Each row of a before or after table is a point. One or more steps were done to the points. Then noise was added and the rows were shuffled. The steps act on how far a point lies along the listed directions, d1 being the first. Write out the steps. A step turns or swaps two directions, mirrors them in a line or flattens them onto one, adds a multiple of one to another, or multiplies one. Angles are multiples of 10 degrees, from the lower direction toward the higher: turns from -170 to 170, lines from 10 to 170 but not 90. Use the fewest steps. Two steps may share a direction if one is a turn and the other turns, adds or multiplies; they go together, in the order done. Otherwise the lowest direction goes first.

Directions:
(1): -53  -2
(2): -2  53
Before (12 x 2)
6  -5
-17  59
34  6
2  23
-31  17
-24  -12
27  -17
-1  19
15  29
25  1
3  -25
-5  24
After (12 x 2)
-26  0
14  60
22  -12
34  -12
-19  31
13  18
11  17
7  21
16  -29
-10  -21
29  17
3  -8
Steps: turn d1 and d2 by 30 degrees

Directions:
(1): 45  -37  30
(2): -47  -27  36
(3): 7  47  45
Before (14 x 3)
8  -8  12
13  0  1
-10  -3  -5
-16  3  -1
18  -19  -6
-27  3  -4
-8  5  -22
1  -9  -20
-16  -13  -9
-2  4  3
-15  10  4
-25  15  -7
-8  10  10
2  3  12
After (14 x 3)
-19  -1  -27
-46  35  -35
-3  7  1
39  -48  15
34  -22  25
-12  24  3
-60  51  -38
-42  19  -38
13  0  18
-26  20  -18
-10  -13  -24
-26  33  -10
-18  6  -16
19  -15  16
Steps: multiply d1 by 3; multiply d2 by 0; multiply d3 by 1.3

Directions:
(1): 13  54  12  11  22  -11
(2): -12  16  -26  38  -37  0
(3): -4  -10  10  -1  -10  -60
Before (8 x 6)
-4  9  -22  15  -31  -14
2  26  -19  16  -4  18
12  5  14  12  -3  -23
20  -5  10  -6  2  12
-1  33  13  5  17  -43
2  23  -1  16  -10  -38
-7  -1  -29  -3  -10  35
-4  5  -1  2  2  37
After (8 x 6)
21  -17  21  -20  11  -7
-12  -15  7  1  -16  -28
-10  20  -28  37  -40  -31
16  18  8  15  4  14
-18  -14  -32  10  -41  -23
-12  33  -51  53  -61  11
2  49  -22  37  -17  14
6  47  9  3  32  6
Steps: mirror d1 and d3 in the line at 10 degrees; multiply d2 by 2.5

Directions:
(1): -60  5  -4  -11  -41  50  -43  34
(2): 60  -56  32  -2  -32  6  -44  14
Before (9 x 8)
-32  36  -21  -2  5  -4  19  -11
5  0  6  2  4  1  13  3
31  -20  6  5  5  -10  -5  -5
21  10  -3  14  26  -27  35  -20
4  3  -12  1  -5  -12  3  -13
-60  25  -12  1  2  27  5  4
-11  19  -14  0  8  -4  22  -3
-23  19  -10  -7  3  12  -5  8
43  -13  4  5  14  -33  23  -27
After (9 x 8)
5  0  6  -1  6  4  15  1
-25  17  -7  -6  0  16  -9  7
-39  37  -22  -5  -1  0  15  -6
-58  22  -6  -1  -2  35  -2  9
12  15  -8  16  25  -25  37  -17
1  3  -12  1  -8  -11  2  -14
32  -18  2  7  10  -14  -2  -5
-17  19  -15  0  6  -2  17  -2
38  -6  2  4  19  -32  25  -30
Steps: turn d1 and d2 by 10 degrees

Directions:
(1): 7  -29  -27  -20  -12  4  31  1  57
(2): 21  34  24  3  -10  -36  -23  26  39
(3): -22  26  10  26  -1  -28  60  -12  0
(4): 46  -6  20  -24  12  -19  8  -51  -7
Before (8 x 9)
7  -25  -13  -13  4  21  -13  -15  -17
-7  -49  -24  -12  17  41  16  -1  -16
26  32  38  18  -5  -10  -51  22  -7
8  33  37  11  -3  -33  -60  18  0
21  -21  9  -18  8  -11  10  -33  -27
-29  -50  -21  -20  7  38  -2  -14  -22
15  -34  -22  -6  -6  27  -10  -8  25
-16  -25  -19  3  -15  12  40  -23  -9
After (8 x 9)
18  -30  -19  -6  -4  28  -21  -8  16
25  -20  11  -18  7  -16  13  -34  -20
-23  -52  -20  -25  6  34  3  -25  -22
-1  -50  -19  -16  19  40  10  -8  -22
-4  27  22  13  -10  -37  -25  22  35
17  24  23  18  -15  -15  -13  23  28
11  -27  -13  -15  3  16  -2  -20  -7
-10  -21  -9  3  -10  14  18  -26  -30
Steps: flatten d1 and d3 onto the line at 120 degrees; turn d2 and d4 by -10 degrees

Directions:
(1): 22  -17  -19  -11  1  -7  7  -1  -19  6  -59
(2): -43  -6  -8  -8  -15  -23  25  36  -24  -6  1
(3): -13  35  -34  -13  29  -26  15  -23  15  9  0
(4): -19  -10  -2  18  20  4  -6  -15  2  -60  -14
Before (10 x 11)
17  -19  22  6  -11  13  -15  12  -5  1  -5
-9  22  -19  -6  16  -17  5  -17  8  -21  -4
-4  -1  -28  3  17  -5  8  1  -16  -14  -27
5  4  -1  -2  13  -1  -7  -22  13  -19  2
-14  6  14  8  18  -2  -19  -25  31  -34  29
-19  9  -23  -15  -3  -11  10  12  -15  16  -3
-18  15  -12  -3  28  -15  7  -13  3  -19  -24
5  -17  -5  1  10  -1  5  -8  -9  -30  -19
-12  -7  7  2  8  13  -10  7  -6  -24  -9
0  11  -3  -18  -25  -16  16  7  -7  60  14
After (10 x 11)
25  -4  9  -9  -9  4  -7  -4  2  15  1
6  -6  30  -1  -21  11  -7  25  -8  24  8
-32  -20  3  20  6  1  0  -13  -9  -57  -18
17  -11  18  -3  -28  8  -8  20  -12  9  -1
-2  16  -5  -17  3  0  0  8  -1  26  4
-26  -15  1  5  -12  9  -4  23  -19  -18  2
9  6  6  -9  -7  -2  6  4  2  20  32
-5  23  -9  -5  24  -13  -2  -15  17  -1  9
39  -13  2  -23  -9  -9  -8  -4  1  38  -33
-4  3  7  8  -12  13  -3  23  -10  12  31
Steps: turn d1 and d3 by -170 degrees; multiply d4 by -1

Directions:
(1): -33  -34  13  26  35  -10  8  -14  24  -57  -25  28
(2): -30  17  23  -29  44  27  -45  -34  -34  -4  10  -17
(3): 28  34  28  19  -12  -8  33  -60  10  -19  -9  -38
(4): 9  28  -16  -40  19  17  36  -3  26  -25  54  33
(5): 38  -41  -28  -26  -15  -16  -11  -11  -43  -51  10  -14
(6): 53  32  15  9  13  -21  -42  -3  -3  -2  -18  56
Before (13 x 12)
-52  18  -5  -13  36  14  -19  47  26  14  -7  60
40  17  8  4  -7  -20  -26  3  3  17  -20  22
-33  23  -6  2  18  -3  4  24  17  23  3  14
49  -1  -10  -5  -23  2  16  0  14  -11  13  8
45  27  -3  11  18  -9  -2  -1  17  -12  15  13
-22  -56  -25  -18  -25  0  16  20  -27  2  -9  -48
-47  21  48  2  52  27  -22  -18  15  0  0  9
-8  16  31  1  28  -1  -11  -3  24  -5  7  25
-46  7  14  20  53  -3  -6  2  22  1  -13  34
20  -6  0  -13  1  -11  30  -8  -6  -26  0  8
-13  -25  -22  -15  -7  -16  -2  -5  -15  -14  0  13
7  25  9  -14  16  10  -5  -18  14  -9  8  25
-52  -56  0  9  -17  8  11  -2  16  1  -11  -25
After (13 x 12)
-25  11  -17  -9  15  -5  -9  35  3  24  7  17
-52  -34  -3  -10  -9  20  34  -8  32  -5  19  -18
6  0  10  -17  21  -4  -25  16  7  -8  19  34
49  4  2  4  -25  0  1  -6  5  3  -2  -3
-14  20  5  2  -5  -9  23  -29  13  4  -1  2
-35  -6  9  3  -15  11  54  -15  15  12  -12  -60
28  11  5  -15  -3  -8  27  -12  -8  -12  4  2
21  -6  10  17  1  -23  -31  1  2  1  -36  20
-30  2  -13  -13  49  1  -4  20  13  -7  18  50
-39  41  0  -15  28  16  -14  44  31  30  -1  58
22  14  -3  -21  5  5  -23  -3  -4  -1  7  27
51  13  -8  10  12  -14  -23  8  -3  -7  6  11
-25  -12  5  -32  40  23  -30  18  -8  -14  27  31
Steps: turn d4 and d6 by 20 degrees; turn d1 and d4 by 50 degrees; multiply d2 by 0.7; swap d3 and d5

Directions:
(1): -10  -37  22  8  27  -18  4  19  14  60  18  25  -21  3  -46  -6  24  -13
(2): -3  -23  -58  26  16  22  -4  16  10  33  -47  16  6  -2  42  6  19  8
(3): -18  -18  -38  -37  -49  -13  5  38  -15  -16  -13  -1  1  -21  -43  3  21  24
(4): 49  -15  4  28  -48  18  18  37  -24  12  22  -14  -28  27  16  13  -2  -20
(5): 5  22  6  -2  -11  6  -19  17  8  0  11  41  57  -3  -7  56  15  -40
Before (12 x 18)
9  -13  -9  5  -28  -3  13  28  -10  13  0  18  -8  3  -19  33  15  -22
-6  -6  -10  -16  13  -16  17  -24  -5  -8  -2  -40  -56  -7  -8  -59  -17  41
13  -17  -2  31  12  16  -1  16  1  42  -16  -4  -21  0  2  -9  -9  11
-20  -18  -41  13  9  8  1  5  4  29  -26  23  3  -14  13  1  7  5
16  -20  24  -14  -29  -31  12  50  -1  21  27  20  -8  0  -60  4  34  -16
6  -13  -12  -16  1  11  13  -18  -4  -23  -2  -36  -33  -8  5  -39  -27  55
20  -13  15  -8  -12  -5  -2  26  2  19  15  9  5  0  -12  18  14  -13
15  -18  19  1  -2  -13  12  22  9  38  12  6  -18  3  -40  10  3  -12
-24  -13  -21  -2  6  -1  -10  15  -6  12  -12  20  -8  -2  11  3  0  13
0  -3  35  -8  -2  -11  2  8  4  19  20  23  -18  23  -16  -1  3  -23
12  -11  -11  11  -15  2  22  6  -12  4  4  -42  -56  8  2  -27  -24  23
8  -2  10  3  -1  -7  -10  13  4  10  9  32  25  -10  -31  17  14  -23
After (12 x 18)
6  19  7  -18  -22  -9  -8  -5  -10  -38  4  3  24  -17  -25  4  -6  -1
19  -24  -2  33  50  29  0  -10  24  45  -1  15  -7  8  32  -2  -7  4
19  31  -9  -9  -19  10  1  -9  1  -32  -17  -14  20  -5  21  22  -24  3
-4  20  -16  -21  -29  7  -7  4  -4  -27  -19  17  16  9  23  14  -2  -4
12  6  -11  16  -6  17  -1  -2  -11  -3  -23  -28  -17  -6  16  -18  -29  28
-19  5  14  -6  12  -9  -8  -10  -11  -9  8  -1  -22  5  11  -15  -21  15
17  21  18  -3  -28  -2  14  -11  -18  -34  12  -12  -10  6  0  19  -19  -15
24  1  -18  45  15  24  5  1  8  29  -9  -9  -19  17  48  6  -18  -10
-17  3  9  -4  8  -9  11  -31  -9  -9  7  -18  -28  -8  -4  -35  -26  20
21  15  11  -21  -25  -1  -4  5  -6  -24  8  -13  15  -5  10  14  -5  0
10  2  -25  35  57  16  -6  -22  24  42  -21  17  -2  8  53  -5  0  -10
31  57  19  -7  -24  1  -8  -9  -4  -59  7  -2  44  3  30  20  -11  -19
Steps: mirror d1 and d4 in the line at 100 degrees; turn d3 and d5 by -140 degrees; turn d2 and d5 by -110 degrees
